Every row gives one point. The points of each table are mixes of a few directions, plus a little noise. How many directions does each table use, and how many do they share? Where both have some left over, give the other angles between the two spaces (their principal angles), to ten degrees, smallest first.

First (4 x 3):
[[ -5 -19  24]
 [-12 -14  28]
 [  6  81 -62]
 [ 13 -50  12]]
Second (5 x 3):
[[-33  27 -46]
 [  6  -4   8]
 [ 34 -27  48]
 [ 35 -28  49]
 [-42  33 -58]]
Directions: first 2, second 1, shared 0; angles 40

First, 7 rows:
[[  -9  -12  -20   76  -20   11]
 [   0    1   -1    2    0    2]
 [   6    6   13  -44   11   -7]
 [  15   19   37 -121   32  -16]
 [  -8  -11  -21   77  -19   11]
 [  10   12   21  -82   22  -11]
 [ -11  -14  -25   91  -24   12]]
Second:
[[-29 -23   9  11   9 -28]
 [-76 -58  24  27  20 -73]
 [-80 -60  24  29  21 -76]
 [ 30  22  -9 -11  -8  28]
 [ 55  43 -17 -22 -15  54]
 [ 32  26 -10 -12  -8  32]
 [ 55  42 -17 -19 -14  53]
 [ 12   9  -3  -4  -3  11]]
Directions: first 1, second 1, shared 0; angles 80

First, 9 rows:
[[ 50 -44 -31 -83  42 -60   8  26]
 [-86  37  17  76 -54  54 -21 -32]
 [ 29  19  27 -46   3 -41 -38 -13]
 [ 36 -55 -35  20  26 -20  24  72]
 [ 60 -20  -2  -5  25 -21  14  40]
 [-41 -13 -19  -7  -9 -10 -13  -3]
 [  9   4   7  32  -6  11   1  15]
 [-46  51  24  27 -29  72  19 -71]
 [-10  21  12 -11  -4  20   4 -33]]
Second:
[[  3   6 -14   0   8 -40  27  -1]
 [-19  35 -13  99  87  29 -24  48]
 [ -7  29  -2  42  37   7  -5  25]
 [ 28   4  78 -48 -14 -39  35  23]
 [-11   2 -74 -18 -39 -18   7 -49]
 [ 26 -84  64 -61 -20 -21  19  -5]
 [ -8  33 -24 -27 -60  38 -26 -31]
 [ -5 -39 -40 -19 -27  -1  -4 -38]
 [ -5  15  24  34  27  44 -28  29]]
Directions: first 4, second 4, shared 0; angles 40, 50, 50, 90

First, 10 rows:
[[ 25 -43  50 -19  -2  74 -87 -42 -62   1 -42]
 [ 14  -9  19 -14  -5 -28 -25  12  -3   7  22]
 [ -3   7  12  13 -23 121 -23 -72 -13 -14 -85]
 [ 18 -20 -35  11  13   2  15  56  12  30  32]
 [ -5  17  -5  15  -9  31  46  -4   4  -7   5]
 [-24  11  41 -22   7 -58  13 -31 -33 -34  18]
 [  5 -18 -37   2  27 -28   2  40  10  17  15]
 [-33  20   5  -8  14 -50  31 -27  -9 -29   0]
 [ -4   0 -26  -7  17 -80 -14  37  32  14  18]
 [ 12  37 -20  26 -38  12  39  32  63  17  17]]
Second (11 x 11):
[[ 56  25 -16 -33  -4 -22 -11  27  60  -4  72]
 [ 19 -42 -49   2   8  -9   7  34  -2  -6  24]
 [ 40 -25   7  -2  59 -56   1 -60 -50 -47 -49]
 [ 19  -6  20   0  39 -39  -5 -47 -21 -27 -47]
 [-21 -25 -59  50  -9  13  36  28  -7  20 -32]
 [ -7  33  15   9 -18  21  21 -41 -31   1 -13]
 [-45  11  74 -46 -38  52 -34   2 -18   5  54]
 [ 17  -3 -19  15  23 -36  -1  12  43   5 -35]
 [ 27  14 -29 -15 -21   1  -1  42  46  11  63]
 [-49   7  56 -18 -33  52 -13 -15 -44   4  18]
 [-55   6   5  33 -12  22   5  17  26  34 -56]]
Directions: first 5, second 5, shared 1; angles 30, 40, 40, 70

First:
[[  7  -3  37   6  26 -17  -4 -15  14  31 -24  27 -33   9]
 [  6  -9 -22  32   9 -22 -48 -51 -11 -25  20  13 -24  14]
 [-19  17  10 -62 -37  55  85  97   6  21 -17 -41  65 -30]
 [  7   1  65  -9  30  -9  26  14  25  55 -45  29 -28   2]
 [  1  -2 -26  13  -8  -3 -19 -17 -10 -21  19  -7   2   3]
 [ 17 -16   2  50  40 -50 -71 -84   1  -9   8  42 -62  28]
 [  1  -2 -51  16 -16  -1 -31 -23 -19 -43  37 -15  11   1]
 [-17  14 -19 -48 -44  50  64  78  -5  -6   4 -49  67 -28]]
Second, 9 rows:
[[ -3   5  42 -24   7   9  40  37  16  39 -32   4   2  -7]
 [  2  -4 -31  18  -5  -7 -30 -28 -12 -29  24  -3  -2   5]
 [ -2   4  36 -20   6   8  34  32  14  33 -27   4   2  -6]
 [ -7  14 121 -69  19  27 115 107  47 112 -92  12   6 -20]
 [  0   0  -4   2  -1  -1  -4  -3  -2  -4   3   0   0   1]
 [  5 -10 -89  51 -14 -20 -85 -79 -35 -83  68  -9  -4  15]
 [  0  -1  -7   4  -1  -1  -6  -6  -3  -6   5  -1   0   1]
 [  1  -2 -17   9  -3  -4 -16 -15  -6 -15  13  -2  -1   3]
 [  3  -6 -51  29  -8 -11 -48 -45 -20 -47  38  -5  -2   8]]
Directions: first 2, second 1, shared 1

First (8 x 18):
[[  -8   -5  -59  -42  -27   31  -64   69  -39  -39  -50   68   11   71
   -31  -27  -17  -54]
 [  11  -13   32   33   -4  -30  -15    6  -31  -77    4  -91  -16   23
    -9  -14  -59  -40]
 [  -9   15  -14  -21   13   21   35  -27   44   91   12   71   13  -46
    18   23   66   58]
 [  -9    0  -52  -39  -19   31  -44   50  -20   -9  -38   74   12   47
   -21  -16    3  -30]
 [  13   -1   73   55   25  -43   57  -65   24    5   51 -106  -17  -60
    27   20   -9   36]
 [   8    0   48   36   17  -28   40  -45   18    8   35  -68  -11  -42
    19   15   -3   27]
 [  -2    1  -10   -8   -2    7   -4    6    0    6   -5   18    3    4
    -2   -1    6    0]
 [  -4    3  -17  -15   -2   12   -5    8    3   16   -8   34    6    3
    -2    0   14    4]]
Second:
[[  -8    9  -47   -5  -21   61   14   39   -3   45  -23   59   43    1
    12   25   22   20]
 [ -14    3  -66  -69  -14   26  -62   48  -12    3  -44  119    4   53
   -30  -28   24  -31]
 [  15  -12   55   48    7  -46    6  -21  -20  -69   21 -121  -23    1
     1   -8  -57  -25]
 [   0    8   21   22   12    3   53  -35   31   56   26  -11   10  -53
    27   31   29   50]
 [  -7   -1  -10  -73   22  -39  -56  -22   20    4   -5   84  -42   21
   -33  -46   35  -17]
 [   6    0   44   12   25  -40   23  -52   25    8   33  -41  -24  -35
     7    0    9   21]
 [   4    2   24   31    6   -1   39  -26   14   23   22  -40    8  -37
    21   23    4   30]
 [   7   -1   14   49  -12   17   36   11  -13  -10    7  -64   22  -15
    21   27  -28   11]
 [  -1   -8  -34  -16  -24   16  -53   58  -44  -60  -38   16    5   64
   -26  -23  -38  -57]]
Directions: first 2, second 3, shared 2

First:
[[-17   4 -51  27   0  11 -32  14 -37 -38 -31  15 -45 -37  25  -2 -59  31
    5  40  62   4 -55 -12]
 [ -7  22  38 -41  31   9 -10 -23  26  40 -25  47  -6 102  33  22  27 -38
   32 -11 -75  -3  26  15]
 [ 37 -18  -8   2 -24 -15 -19 -48  14  18  44   8  27  17   2  -8  40 -11
   14  15  -8  -9  33   1]
 [ 23  -1 -12  21 -31  18  -5 -24  12   0  65 -48  16  -8 -18  19  48  29
  -32 -17  41 -26  14  13]
 [-13  24  17   5   0  33  30  23  12 -15  23 -47   3  -9 -23  30  15  23
  -41 -43  11 -10  -3  18]
 [ 16   5  25 -23   5  -6  -2 -33  26  12   2  44  18  57  10   3   9 -40
   32   7 -70   7  35   9]
 [-21 -15   5  12   3 -15  44  59 -23 -38 -24 -21   6 -88 -37 -28 -58   6
  -20  -4  11  28 -26 -18]
 [-17 -27 -13  -1  18 -32  -7  27 -34  21 -47   5 -20 -33   9 -36 -15   1
    8  13  24   8 -24 -25]]
Second:
[[  12  -41  -10   12  -17   26    4   25  -42    3    9  -18   35   13
   -12   -7   19   -8  -43   -4   19   -4   19  -15]
 [ -68   36   15  -14   52  -42   18  -26   85  -18  -31   42   -7  -29
    -3    9  -26  -34   41   15  -39   34  -26   35]
 [   0   69   -2    5   28  -37    1  -24   37   -6  -19   39  -37  -31
    18   23  -14    5   63  -19  -17    2    3    1]
 [   5   53   -3    6   19  -26   -1  -18   24   -3  -12   28  -29  -23
    15   20   -7    7   48  -17  -10   -1    4   -2]
 [  18  -42  -14   17  -17   28    6   29  -51    6    9  -17   41   11
   -10   -3   21   -8  -44  -13   20   -6   24  -19]
 [   0  -46    1   -4  -18   23   -2   14  -24    3   12  -27   24   21
   -12  -17    8   -3  -42   16   11   -3   -4    0]
 [  -2   23   16  -24   -5  -12  -17  -27   31    0    7   -5  -45    6
    13  -10  -20   23   29   20  -10   -7  -31   16]
 [ -18   47    5   -5   26  -31    4  -23   45   -6  -17   30  -28  -22
    10   14  -15   -2   47   -3  -21   10   -8   11]
 [  53  -35  -14   13  -41   37  -14   23  -73   15   26  -34   12   24
     1   -7   22   25  -39  -15   32  -27   22  -30]
 [   2   52   12  -19    8  -27  -15  -35   43   -2   -3   13  -59   -7
    19    3  -23   24   55    8  -15   -5  -25   15]
 [  -6 -121  -11   12  -31   61   14   58  -76    7   21  -50   97   37
   -37  -27   35  -32 -116   12   30    5   21  -13]]
Directions: first 5, second 3, shared 0; angles 50, 60, 90

First:
[[  -5  -24   20  -30    1   22   45   23    0  -19  -32  -27   29  -19
   -12  -12   74    8   15    6   23    6    0  -54   22  -13   -7    5
   -24  -13   39   -8]
 [  -2  -11    9  -13    0    9   19   10    0   -8  -14  -12   13   -8
    -5   -5   32    3    7    2   10    2    0  -23   10   -6   -3    3
   -10   -6   17   -4]
 [   1    9   -7   11    0   -8  -17   -9    0    7   12   10  -11    7
     4    4  -28   -3   -6   -2   -9   -2    0   20   -8    5    2   -2
     9    5  -14    3]
 [  -1   -6    5   -7    0    5   11    5    0   -4   -8   -7    7   -5
    -2   -2   17    2    4    1    6    1    0  -13    5   -3   -2    1
    -6   -3    9   -2]
 [   7   40  -33   49   -1  -36  -73  -37    1   31   53   45  -48   32
    20   19 -121  -13  -25   -9  -38   -9    0   88  -37   21   12   -8
    39   21  -63   14]
 [   1    3   -2    3    0   -2   -5   -3    0    2    4    3   -3    3
     1    1   -8   -1   -2   -1   -2    0    0    6   -3    1    1   -1
     3    2   -5    1]
 [  -3  -17   14  -22    1   16   32   16    0  -14  -23  -20   21  -14
    -8   -8   54    6   11    4   17    4    0  -39   16  -10   -5    3
   -18   -9   28   -6]
 [   4   24  -19   28    0  -21  -43  -22    0   18   31   27  -28   19
    12   11  -71   -8  -15   -5  -22   -5    0   51  -22   12    7   -5
    23   12  -37    8]
 [  -3  -17   14  -21    1   15   31   16    0  -13  -22  -19   20  -13
    -8   -8   51    6   11    4   16    4    0  -37   16   -9   -5    3
   -17   -9   26   -6]]
Second (10 x 32):
[[-19 -17  16 -31 -35 -24 -31 -60  28  14  32  -3 -11  11  -5  84 -64  -5
    0  -1 -52  36  -9  52 -49  43 -12   6  -9  14 -19 -26]
 [  9  14 -10  16 -13 -28   6   7 -17 -17 -19  -1 -10   4  16 -29  10   1
  -17   3   5 -19  19  -4   4 -12  20   3  16 -10  -8  22]
 [  4  13  10   4 -26 -48  -2 -10  -5 -18 -32 -14  -4  -7  11 -20  -1   1
  -12  -9  -4   3  21  10   4 -15  23  17   8 -24  -7  23]
 [  6   4  12   0  18  31  -3   3   1 -11   0  10  17 -13  -4  -8  15   0
    7   1  21   3 -17  -9  31  11  -5  18   1  -7  21  -2]
 [  9  20  -1  21   1 -27  -4  10  -8  -4 -24  -3  -3  -6   6 -40  -1   1
   -5 -13  10  -5  14   4  16 -27  18   6   9 -19  -7  24]
 [ -3 -20  10 -22  31  86   3  -2  10  -2  38  22  25  -5 -14  38  20  -2
   17  21  16   5 -44 -21  18  49 -33   7  -9  23  34 -37]
 [  2   6 -14  14  -8 -35  17  23 -13   3 -26 -16 -11   4   6 -37  14   4
   -7  -7   2 -14  28 -13  -6 -41  15 -17   0  -9 -13  20]
 [  1  -9  -9  -9 -26 -13  29   5 -18 -27 -14 -11  -6   8  14  -3  38   3
  -18  21  -1 -23  17 -25 -13   6  11  -4   6   3   4   5]
 [ -1  -2 -14   4  25  55 -25 -13   6  16  59  38  -6  16  -2  40 -34  -7
    2  17  -5  -6 -33  18 -10  47 -23  -8  10  35  -5 -26]
 [ -9  -8   0   4  32   3   9  37  15  47 -13 -20  10 -11 -26 -27   2   4
   32 -33   9  20   5 -13   6 -60 -13 -29 -31  -5  -2  -4]]
Directions: first 1, second 5, shared 1

First:
[[ -6 -25 -21 -20  22 -60  -2 -12   4  22  -1 -47 -40   9 -14  42 -14  42
    5  34  -7  25  -5  20  -5  22  57   4   3 -33  -4 -15]
 [ 16 -19  17  24 -49   9 -13 -26 -37 -21  58  35  -9 -31  -5  -1  -5  32
  -18  10 -25 -16  -2   9  15 -46  -1  -1  -5 -20 -25   9]
 [ -5  -5  -3  19  23 -37  25   1  36  10  27 -18 -18  34  -7  22  18   7
   -4  19   9  18 -22  14   8 -10  17 -11  -8 -60   8   9]
 [  2  34   3 -19 -13  58 -15  18 -21 -19 -43  20  41 -22  21 -30  -9 -39
    8 -26   6 -36  26 -18 -21  17 -41  18   9  79  10 -12]
 [ -2   8   6 -14   1  49 -13  11 -10   7 -59  21  29 -17   4 -48  -5 -38
   11 -53   8   7  17 -35   5  25 -34  -7   5  70   1   4]
 [ -4 -30   0  11  16 -28   8 -11  17  24   4  -8 -22  11 -19   1   6  16
    0  -7  -1  42 -15  -5  25  -1  22 -21  -6 -35  -9  15]
 [ -5   2  -4  16  20 -32  24   3  33   4  27 -17 -12  33  -2  25  17   4
   -4  22   8   7 -19  15   1 -11  12  -5  -6 -54  10   6]
 [  3  60   6 -28 -20  92 -22  32 -31 -32 -64  31  67 -30  35 -46 -11 -65
   12 -39  12 -62  40 -26 -36  24 -69  30  14 121  17 -19]
 [  2 -24  -4  15   2 -51   9 -19   8   6  49 -17 -36  13 -13  37   3  42
   -9  37 -10  14 -19  26   9 -20  38  -5  -6 -68  -9   3]]
Second, 9 rows:
[[  11   -6    5   31  -22  -38   13  -18    1  -20   89   -2  -26   11
     1   46    9   42  -19   56  -13  -23  -19   40    0  -51   23    7
    -8  -79   -5    1]
 [   9   -5    3   26  -18  -35   13  -14    0  -19   75   -4  -21    8
     1   40    8   35  -18   51  -11  -20  -17   33   -3  -39   21    6
    -7  -69   -4    1]
 [  10  -18   10   30  -21  -24    7  -19   -3  -11   67    9  -22    2
    -6   24    7   34  -17   29  -14   -3  -17   21   13  -43   15   -4
    -8  -60  -13   11]
 [  -8   17   -6  -24   14   15   -4   16    3    7  -48  -11   17    1
     7  -13   -6  -24   12  -17   12   -2   13  -13  -14   31  -10    7
     7   45   13   -9]
 [   5  -58   26   19  -19   31  -17  -24  -19   31  -19   51   -4  -30
   -34  -66    0    0   -3  -75  -12   64   -5  -48   64   -9  -14  -50
    -8   17  -35   38]
 [ -10   35  -16  -30   25   10   -2   25    8    1  -52  -23   21    6
    16    1   -6  -30   15   -1   16  -18   18   -3  -30   39  -10   19
    10   50   24  -22]
 [ -16   42  -19  -52   38   32   -8   37   11   11 -102  -27   36    4
    20  -19  -12  -55   29  -30   27   -9   29  -23  -36   72  -21   20
    17   93   28  -28]
 [   8  -34   14   27  -21   -2   -1  -22   -8    6   34   26  -15  -13
   -18  -15    5   22  -13  -11  -14   26  -13   -5   35  -31    4  -22
   -12  -31  -22   21]
 [  -7   28  -13  -25   18    7    0   19    6   -2  -41  -22   17    8
    15    5   -5  -22   11    2   13  -17   15   -2  -28   32   -8   18
     8   34   19  -17]]
Directions: first 4, second 2, shared 2

First, 9 rows:
[[ 31 -22  99  20   1  -3 -61 -15 -64 -46 -20   8 -20  31  50  15 -26  18
  104  30 -85  20 -39  23  -3 -27 -23  -5 -58   0 -18 -33]
 [ 13  17 -24  -2  -3 -21  10  -7 -14  -7  -5 -19  -5  15  -6 -27  28   8
   -1  -7  26  32  -2 -12  -3 -11  19 -16 -19  15   3  22]
 [-65  29  10 -11  21  12  37  21  29  -7 -35 -22   3  -5 -14  58  31   3
    2   5  35  -1  11 -28  60  79 -48 -40  65 -57   0 -46]
 [-62  14 -49   8  30  -3  43  28  20 -18 -14 -22  14  -2 -28  60  32 -17
  -47 -12  43 -17  15  11  12  37  -7 -38  67  21 -10  25]
 [ 50  -5  40 -17 -24  17 -24 -23  12  38  21  31 -13 -14  33 -48 -43   9
   21   9 -33  -7 -16 -16   5  -8  -9  41 -39 -51  26 -46]
 [-13 -13 -64   6  -3  -6  14  12   8   9  15  -5  24  -7 -40  -6  14 -15
  -55 -14  31 -10  31  12 -33 -23  38  11  19  56 -11  63]
 [ 55  20  20  -5 -13 -20 -14 -28 -29  -5  -1  -3 -30  20  35 -58   3  20
   37  -1 -13  39 -36 -15  -2 -25   7  -7 -60 -14  18 -15]
 [-27 -20 -18  10  19  22  10  13  34  10  27  27  12 -27   3  51 -31 -31
  -56  -5 -17 -67  -9  39 -16  13 -15  17  50  10   8   6]
 [ 17 -22 -16  -7 -31   5 -14   0   3  30  13   3  20  -6 -34 -43  -5   6
   -2   1  11  11  48 -15 -19 -32  39  38 -19  20 -13  27]]
Second (11 x 32):
[[   8  -16   38    1   10   34  -52  -46   33   19  -78   23  -53   58
     0    9   28   -7  -67    0   29    7   -7  -12  -13  -24  -28   20
     9    5  -30   12]
 [  -4    7  -13   -1   -3  -12   15   15   -9   -6   26   -7   17  -19
     0   -3   -9    3   22    1  -12   -3    3    6    4    8   10   -5
    -3   -3    9   -4]
 [  -3    3   -6   -1   -2   -4    9    8   -8   -5   14   -4    7  -10
     1   -1   -5    3   10    1   -7   -2    4    2    3    6    4   -2
     1   -1    6   -4]
 [  12  -26   56   -5   12   53  -76  -68   52   30 -121   37  -78   88
     0   15   43  -11 -100   -4   48   13  -10  -21  -18  -32  -39   27
    15   10  -47   23]
 [   4   -7   18    0    3   16  -24  -20   15   10  -36    8  -26   27
     0    4   11   -3  -31   -2   17    4   -3   -7   -5  -10  -13    9
     3    1  -14    6]
 [  -3    9  -16    2   -4  -17   23   19  -15   -9   30   -8   22  -23
     0   -4  -12    3   27    0  -11   -2    5    5    5    9   10   -8
    -5   -3   12   -7]
 [  12  -25   57   -2   11   53  -75  -66   48   29 -114   33  -77   85
    -1   15   41   -9  -98   -4   47   14  -13  -18  -19  -33  -37   25
    12   10  -44   23]
 [  -9   19  -42    2  -10  -39   59   52  -36  -23   88  -23   57  -64
     0   -9  -30    9   75    3  -34   -9   10   13   16   26   28  -21
   -10   -7   33  -16]
 [ -12   20  -46    2  -11  -44   61   55  -40  -25   91  -28   63  -70
     0  -10  -35    7   81    1  -38  -10   10   14   16   27   30  -21
   -12   -8   35  -20]
 [  -5   13  -30    1   -5  -30   40   35  -24  -16   58  -18   40  -44
     1   -6  -22    5   49    2  -25   -8    7   11    9   17   19  -14
    -8   -2   24  -13]
 [  -4    7  -16    3   -3  -16   22   19  -14   -8   36  -11   23  -26
     0   -2  -13    2   30    2  -14   -4    4    6    6    9   11  -10
    -3   -2   14   -7]]
Directions: first 5, second 1, shared 0; angles 90

First (10 x 32):
[[ -19   28   36    3   19   32   15   -9  -27  -11   22    6   -6   14
   -35   -4   18    5  -13   -4    4   -5   24   -5   15   14    5  -12
     2   19   31   -5]
 [   2  -19    0   -8  -12    9    3  -18   16    5  -14   -6   17   -9
     1   -1  -15   -1    8   -4    7   13  -24  -22  -20  -12  -10    2
   -11   -3  -21   16]
 [ -12   29   51   23   28   67   44  -30  -43   -3    8    5   -2   19
   -59  -12   23    8  -14  -14    0    2   28  -14   15   29    4  -20
    11   11   62   -7]
 [ -45   14   55  -39    1   42   -3  -34    3  -22   33   -2   23    3
   -37   -2   -2    2   -9   -4   32   12  -11  -47  -17  -15  -12  -13
   -36   42  -26   29]
 [  36  -39  -57   10  -24  -45  -12   16   30   21  -38   -7    2  -18
    49    4  -22   -5   19    4  -13    3  -28   16  -15  -13   -4   18
     9  -36  -26    0]
 [   5    3  -31   -5   -4  -53  -33   40   10   -3   10    4  -17   -2
    35    9    2   -3   -1   12   -7  -16    9   33   14   -6    8    9
     5   -3  -16  -14]
 [  32   -9  -27   35    3  -10   17   11  -10   18  -28    1  -13    1
    11   -3    3    0    5   -2  -21   -4    8   25   11   16    7    5
    28  -31   32  -19]
 [  -7  -41  -51  -62  -46  -84  -76   28   75   -7    5   -9   18  -32
    76   19  -40  -11   17   19   19    4  -54   -6  -36  -59  -15   23
   -43    7 -121   29]
 [   3   17   12   21   16   18   20    0  -26    1    2    5  -12   12
   -20   -5   16    3   -7   -3   -9   -6   22   11   17   21    8   -6
    17   -3   41  -15]
 [   4   17   15   25   18   24   24   -4  -28    2    0    4  -11   12
   -24   -6   17    3   -7   -5   -9   -3   23    8   17   22    8   -8
    18   -3   46  -14]]
Second:
[[  1   8  -4   0   1  -1   1   2  -5  -5  -2   3   2   1  -2  -1  -3  -3
    0   1   0  -4   1  -6   6  -2   3  -2   0   3  -1   2]
 [ -1 -21   8   1  -5  -2  -4  -3  13  13   1  -5  -4  -4   5   2   6   4
   -1  -3   5   8  -5  15 -13   5  -6   1   0  -5   1  -4]
 [ -3 -95  37   2 -19  -5 -23 -16  58  54   7 -31 -18 -11  24  11  30  19
   -8 -15  16  36 -18  71 -55  27 -26   0  -4 -26  11 -24]
 [  2  87 -35  -1  16   4  22  15 -53 -50  -5  28  19  10 -24 -10 -28 -17
    7  14 -15 -35  16 -63  50 -24  22  -1   3  23 -10  20]
 [ -2 -75  30   3 -15  -5 -18 -13  44  42   6 -23 -16  -9  21   8  23  16
   -7 -11  14  29 -14  55 -41  21 -21   2  -3 -20   9 -18]
 [  1  92 -36  -2  18   5  21  15 -56 -51  -7  29  19  10 -25 -10 -27 -17
    8  16 -15 -36  17 -66  50 -23  24  -2   4  26 -11  22]
 [ -3 -85  34   1 -18  -2 -21 -14  51  48   5 -25 -19  -9  23   8  28  18
   -7 -14  14  34 -17  63 -48  23 -23   1  -2 -24  10 -20]
 [  1  74 -32  -2  16   2  18  12 -46 -42  -6  22  14   8 -19 -10 -22 -15
    6  12 -14 -28  16 -56  42 -20  21  -3   4  21  -9  17]
 [  1  14  -5  -1   2   2   5   3  -8  -8  -1   5   3   1  -4  -3  -5  -5
    1   3  -4  -6   2 -12   8  -5   5  -1   1   4  -2   3]]
Directions: first 3, second 1, shared 0; angles 70

First (9 x 32):
[[  46   13  -27  -32  -20   52   24  -54  -16   -5   85   54    9   40
   -45    0  -23  -47   -6  -64  -12  -27   29    2  -36  -59  -25  -27
   -45   36   49   22]
 [ -41   53   16  -44  -56  -35   -8    8   93  -10  -63  -35    5   38
   -66  -22  -74   69   -8  -12  -18  -37   14  -76   10  -39   35    5
    24   29  120   66]
 [  55  -23  -18   94   -3   12   35  -20  -24   31   29    4   19  -70
    35   11   48    7   20  -10   46   28   27   47   45   16   22  -61
   -40    9 -102  -85]
 [   9  -21   -1    3   24   17   -6    5  -43    5   22   31  -18    0
    26   15   29  -41   -1   19   -4   21  -17   26  -10   14  -27   25
    11  -25  -40  -13]
 [ -29    6   26  -15   -7   -5  -15   35    0   15  -39   12  -39   22
    -4   14  -10   -4  -12   55  -25   22  -34    1   15   20   -8   63
    58  -36   10   18]
 [  -8    7   21   12   26  -13   -3   13   14  -14  -16  -48   49    2
   -13   -9  -32   25  -16  -23    7  -24    5   43   14    3   44  -39
   -56   32   23   21]
 [ -23  -33   -7   -5   44  -20  -25   14  -33  -21  -12  -15  -20  -34
    68   -2   55  -19   15   34    9   18  -26  -16  -25   46  -27   32
    33  -47  -71  -27]
 [ -27   35   -5  -58  -30  -21  -10  -12   56  -26  -17  -17    2   36
   -40  -23  -43   27    3  -22  -17  -35   14  -79  -28  -39    0    7
    15   19   92   56]
 [  21  -30   -5   49   25   11    6    7  -45   18   15   11   -7  -37
    44   16   48  -23    3   22   17   30  -10   52   20   34   -5   -3
    -3  -22  -87  -54]]
Second (8 x 32):
[[  56   43   31 -101  -32   36  -11  -52   49  101  -11   14  -13   55
    20  -10   -2  -25    6  -65  -30  -12   12  -35  -16  -68  -42  -66
   -11   24   61   64]
 [  24   12  -31    7   -6   20    8  -20  -28   -8   30   13    2   10
   -32   16   -4    3  -18   -2   -7   -9   12   20    0  -22  -34   -4
   -32   33   46   23]
 [ -43  -24   32   19   28  -29   -4   39   16  -29  -27  -29   21  -20
    29  -19   -7    1   13    7   18    3  -17    5    1   42   64    5
    17  -34  -64  -37]
 [  39   10  -32  -41    6   13   -9  -48  -15   14   22   -3  -10   -1
    31    0   36  -10    9  -30   -2  -11   15  -31  -30  -30  -64  -31
   -23   20   19   22]
 [ -88  -41   11  106  -15  -53   12   90   -1  -54  -47   11  -37  -52
   -14    8   -8   32   11  121   25   50  -37   -3   54   89   76  116
   111  -84  -98  -94]
 [  32    2  -47   -2   19   20    3  -38  -42  -27   47   -2   17   -3
   -11   11   16   -3  -12  -24   -1  -21   21   16  -22  -23  -52  -23
   -61   43   41   24]
 [ -33   -6   20   43    2   -9   11   41    2  -24  -10   -1   17    2
   -36    4  -35   12  -12   23    3    5  -10   41   28   23   56   23
     3   -8   -8  -16]
 [  11    8   15  -34    0    4   -7  -13   17   25   -8   -6    2   14
    17  -10    2   -9    7  -26   -7   -6    1  -13  -11  -14   -3  -26
    -5    2    5   13]]
Directions: first 5, second 4, shared 2; angles 40, 70
